Each row of a before or after table is a point. One or more steps were done to the points. Then noise was added and the rows were shuffled. The steps act on columns, c1 being the first. Name the steps. A step turns or swaps two columns, mirrors them in a line or flattens them onto one, adds a multiple of one to another, or multiplies or shifts one. Angles are multiples of 10 degrees, from the lower column toward the higher: turns from -170 to 170, lines from 10 to 170 but not 90. Use the fewest steps. Two steps may share a column if one is a turn and the other turns, adds or multiplies; they go together, in the order done. Otherwise the lowest column goes first.
(in the rows, 100 means zero)

Before:
110  98
94  125
69  149
124  143
142  108
188  132
125  116
92  95
141  65
119  105
148  98
115  80
After, 12 rows:
126  114
99  99
107  105
136  121
108  103
134  119
137  121
179  145
102  103
116  109
91  96
116  110
Steps: flatten c1 and c2 onto the line at 30 degrees

Before, 14 rows:
101  109  80  96  137  125
126  103  97  79  93  81
111  109  103  67  130  91
143  59  46  80  88  70
106  140  160  112  105  106
113  111  138  128  90  90
60  79  147  96  78  115
92  61  55  42  85  41
109  105  74  65  110  80
113  113  127  130  116  111
56  58  65  75  114  58
115  99  156  108  102  93
117  155  118  125  100  74
80  89  105  60  51  116
After (14 x 6):
113  173  100  101  93  85
117  29  91  83  55  130
120  81  117  103  98  137
37  130  59  116  123  100
116  142  140  67  80  89
98  136  92  78  89  83
134  127  102  93  95  67
108  151  75  87  91  97
17  96  90  129  93  130
151  108  113  114  105  131
113  100  103  94  70  128
155  84  121  128  119  92
83  53  83  75  140  142
77  43  89  81  99  180
Steps: turn c1 and c5 by -60 degrees; multiply c1 by 1.6; mirror c2 and c3 in the line at 30 degrees; turn c4 and c6 by -120 degrees

Before, 12 rows:
112  154  111  128  162  124  70  142  95  69  140
162  110  80  103  150  135  107  135  109  101  113
119  136  94  86  129  117  97  91  76  121  139
67  83  80  97  77  52  79  132  89  139  32
85  63  92  128  108  59  127  116  108  116  129
99  104  81  139  157  131  91  96  79  128  116
74  64  71  99  67  80  80  94  117  84  41
106  30  130  115  101  92  133  108  64  99  90
141  97  116  134  104  138  81  114  102  135  141
125  76  97  155  97  57  111  86  65  107  97
99  86  96  132  75  113  161  131  92  99  88
138  95  74  129  134  140  91  137  53  80  169
After, 12 rows:
98  131  97  131  78  140  53  86  94  108  106
98  96  80  139  167  81  91  105  79  68  104
86  117  92  128  103  151  119  64  109  70  91
113  142  110  127  163  56  95  155  96  98  66
162  135  79  102  146  90  79  111  110  91  93
107  108  130  115  118  117  69  29  63  108  105
74  94  70  99  60  110  142  64  117  150  125
125  86  97  155  113  138  127  77  64  96  105
140  113  116  134  102  55  75  97  101  47  94
140  136  74  130  157  80  88  96  54  70  54
119  91  94  85  141  88  93  136  77  59  87
67  132  79  100  83  124  161  83  89  113  153
Steps: swap c2 and c8; add 0.7 times c3 to c6; turn c6 and c7 by -130 degrees; add -0.5 times c9 to c5; turn c10 and c11 by 140 degrees; multiply c11 by 0.7

Before:
78  96  76  143  121  111  73  83  84  112  100  63  128  108  82  76  137  108
98  87  60  89  107  86  77  110  121  110  129  96  94  74  128  115  130  82
81  119  119  140  86  113  86  72  135  62  92  125  113  107  125  130  84  92
59  95  104  142  83  127  87  122  73  124  130  83  94  102  128  132  89  142
82  81  94  86  106  126  97  118  76  61  94  129  105  97  128  110  127  98
93  100  118  122  98  105  113  57  88  97  85  131  104  60  79  88  114  100
68  82  123  89  72  91  85  64  137  89  133  76  104  112  111  126  79  90
104  105  89  105  73  81  99  99  142  128  111  125  113  97  109  119  130  121
91  113  116  72  91  120  64  70  123  104  110  82  111  119  81  72  97  136
69  119  82  95  115  112  85  101  111  62  138  81  120  93  83  125  113  97
After, 10 rows:
96  101  120  52  78  102  113  97  89  95  62  130  105  68  81  86  116  101
58  94  103  99  87  127  86  149  74  125  175  82  93  111  127  133  88  145
67  82  125  74  83  91  86  71  135  90  182  77  105  123  111  129  81  91
92  111  116  88  102  120  65  59  123  102  126  81  113  121  79  73  98  137
80  121  118  55  91  114  88  122  134  60  81  127  114  113  126  129  83  91
79  97  76  65  122  114  73  130  82  111  101  62  128  95  82  74  135  108
67  120  83  103  108  112  84  96  112  63  192  81  121  84  82  122  113  98
81  82  93  123  105  126  98  98  77  62  86  128  104  94  129  112  130  100
104  104  90  96  73  81  100  104  144  129  128  125  113  111  108  118  129  121
98  89  60  113  92  84  74  96  121  111  171  95  96  73  128  116  129  81
Steps: mirror c4 and c8 in the line at 60 degrees; turn c5 and c14 by -30 degrees; multiply c11 by 2.5
